Every row gives one point. The window is the flat piece filled in between its corners: a triangle in 3 columns, a solid with four corners in 4, and so on. A path goes straight from each point to the next, and from the last back to the first. List the points from which the path goes on through the window.

Window (4 x 4)
[[-19  14 -18  -4]
 [  2   3  60  17]
 [-29 -22 -20  -8]
 [ 23   7 -55 -26]]
Path:
(1): [-16  12  11 -17]
(2): [-29  -3 -13 -41]
(3): [ -2 -22 -25  21]
(4): [-10 -25 -15  19]
(5): [-22  -8   1 -36]
(6): [  1  30  39 -12]
(7): [ 31 -10  31  48]
(8): [11  6 13 21]
(9): [  0  17  30 -29]
(10): [ -2  19 -16 -55]
(11): [ 10   2 -49  10]
(12): [-6  1  0 23]
Through the window after points: 2, 10, 12

Window (6 x 6)
[[-47  -6 -20 -10  22  -8]
 [ 60 -44  26   0  -1   1]
 [-33  21  17 -10   8   9]
 [ 32  -7 -12  39  42   0]
 [ 17 -15 -42  54  -6 -10]
 [-39  32 -21 -46   9   0]]
Path:
(1): [  0  11   1  29  -8 -40]
(2): [  1 -10 -25  15   9  14]
(3): [-46  23 -28  -8  22  15]
(4): [-40  32 -20   1  25 -21]
(5): [ 32 -19   6  29   9 -35]
(6): [  9 -18 -12  27  17  15]
(7): [ 23 -25 -42  36  -1  26]
(8): [  4   5 -17  45  11 -44]
Through the window after points: 1, 7

Window (9 x 9)
[[ 22 -13 -15 -19 -34  27  25 -35  13]
 [  0   3 -35  -1  -7   1   3   9  11]
 [ 13 -24  27 -16  20 -30  11  28  -3]
 [ 18  -1 -32  13  13  -2  -4 -38   1]
 [ 14 -18 -28   8   2  22 -15  -4  -3]
 [-14  -9  21 -20   2  27  16  12   5]
 [ 35  -8  -7  15  32   8   1   9  17]
 [ -4   0  37  -2 -10   0 -16   7   5]
 [  0  -7  14 -60 -10   7   7  14  12]]
Path:
(1): [  2 -23 -17  10  10   3  -3 -17  29]
(2): [18 -1 -9  1  7  5 -3 -8 -6]
(3): [ 16  -1   1 -10 -14  14  11 -14  -8]
(4): [  2 -20   1  -7 -11   7  -5 -14  35]
(5): [ 14 -18  -7 -10  -1  -2   4  -6  15]
(6): [ 21   0 -10 -12  -8   8   5   1  -5]
(7): [ 27  12  -1 -13   5   5   4  -3 -19]
(8): [ -4 -21   2   0   3  -1  -8  -6  27]
(9): [ 17 -19  -2   6  20  -8   3  -2  15]
(10): [ 20  -1  -3   4  11  -1   4   6 -13]
(11): [ 34   9   5 -12  -4  13   9   6 -15]
(12): [ -9 -30   7 -13  -1  10  11   6  30]
(13): [ -8 -36  10 -37   1  -3   1   0  37]
(14): [ 13   9   8 -29 -10  10  15   3  -6]
(15): [ 14   3   8 -16  -4   6  11   9 -19]
(16): [  7 -20   3  -6   4   4   1   2  16]
Through the window after points: 1, 3, 7, 15

Window (11 x 11)
[[-56 -19   8  60  42 -15 -35  44  12 -51 -43]
 [-33  10  13   2 -27  -1  -1 -34 -11 -13  37]
 [-30   3  25  21 -34 -42  31 -12  -5 -13   1]
 [ -9 -27  25 -32  32  16 -38  -3   6  32  33]
 [ 39  28 -32 -22  -1   4   1  14  -5  12  -5]
 [ -1 -17   0  19   0  15   7 -52 -16   1   7]
 [-11 -16  -4  31 -29 -21 -17 -12  17  13  12]
 [-35  23   2  -9  -8  -7   1   5 -26  34   9]
 [-37 -28   6   8 -10  14  15  11  29   9  26]
 [ 31 -28 -23  11 -48  25  31   5 -44 -26  -2]
 [-22 -13 -22 -23   2 -26  -9 -14   6  20  23]]
Path:
(1): [ -5 -11   8  32  16  -6 -10   9 -18   2  24]
(2): [-39 -16  11 -24 -22  -5  -1  -6  22 -16 -26]
(3): [-46 -24  17  -9 -14 -18 -23  -4  18  -4 -31]
(4): [-11   4  -8  29  17  -4   0  10 -11 -14  23]
(5): [-22  12  -3   9  -4 -17  13   1 -16   9  22]
(6): [-26 -16  21   7 -21   0  -5 -23  -1   1 -20]
(7): [-23  -8  -2  -3  -7  -3  -2  -9   9 -11 -21]
(8): [  0 -19  -2  29   4  -5  -7   8 -15  -5  37]
(9): [-13 -15   5  16  -6 -15   4  -7  -1   5  24]
(10): [-42 -10  -3 -18 -21  17 -15  -4  28   5 -19]
(11): [-16 -18  -9 -17 -27   1  -1 -16   2   2  -3]
(12): [  3  -4 -24  17  21 -24   9  15 -25  11  47]
Through the window after points: 1, 3, 5, 9, 11

Window (14 x 14)
[[ 10  21  -6   7  20  -8   0   3  13  -4   8  30   1  -5]
 [-27  10  15  16   5  -8   8   0  11  -5  28  27   4 -13]
 [-10  45  20   6   6  -3 -51  60 -27   9  20  -6 -46  41]
 [  8  16 -19  24 -22   8  -3   4  -7   7   7  18  13 -15]
 [ -9  20  19  33   2  -2  27  19  37 -14  -2   8  12  -3]
 [  0 -24 -24  -4  18 -36   4  15 -13 -20   5 -22 -16  13]
 [  3   4   3  21  -1  -6  17   1   7  24   8  30   9  13]
 [ -4  20  22  31   3  -8   6 -14   3  -2   3  16 -12  -5]
 [ -8   7  -6  11   2  30  24  14  18  11  -7  30  -9 -23]
 [  1  -5  26 -17  -6  21  -7   4   6  -2  15   5  -6  22]
 [-18  20   9 -18   2   1  11   5  37  10  34 -17 -35 -22]
 [  6  10  16  -3   7  -4  16  -1 -28   6  20   8  14  -2]
 [-30  10  15 -14 -20 -22   3 -13  -1  10 -17 -11  29 -19]
 [  2 -13 -13  10  32   5  -7  -6 -24   1   9 -11  15  35]]
Path:
(1): [  8 -11   9  14  17   1  -6   5  -2   2   7  -3  17  -1]
(2): [-18  14 -10 -11   5   8   5  -6 -14  -2  14   4 -19  45]
(3): [-25  19 -11   3  -3  -9  27   1 -10   0  12   0  -4   4]
(4): [ -5  -3  20   8  -2   0 -12   3   6   8  -2   5  10  -7]
(5): [ 11   0  43  17   0  -9 -19   4  -4  18   8  22  -2 -19]
(6): [-12  21  -4  16   4  -2  17  -7   7  -8   6   6  -7   7]
(7): [-5 24 -3 10  1 -2 18  6  6 -2 -4  6 -4 13]
(8): [  2   7  10   9   4  -3 -16   6  -4   9  14   8  -4  -8]
(9): [  3 -10  27  14  10   3 -12   9  12  10  16  12   0   0]
(10): [-16  22  -4  11  -5  -6  25   4   2   1   7   6   1   1]
(11): [-17  43  11  -8   3  -9  15 -12   7 -14  21  10 -15  14]
(12): [ 2 -7  6 11  9  4  0 15 -9 14 11  2  4 -7]
(13): [ -5   0  21  19  15   0  -3  15   0  10  14  -5   3 -21]
(14): [-9 19  2  2 -4 -8 12 -8 -5 -5 11 22 -1 13]
(15): [-17  26   8  10  -1   4  10  -8   3  -8   7   5  -7   8]
(16): [ -1   4   9  -1   8  -4   1  14   6   2  12   4   0 -13]
Through the window after points: 1, 5, 11, 13
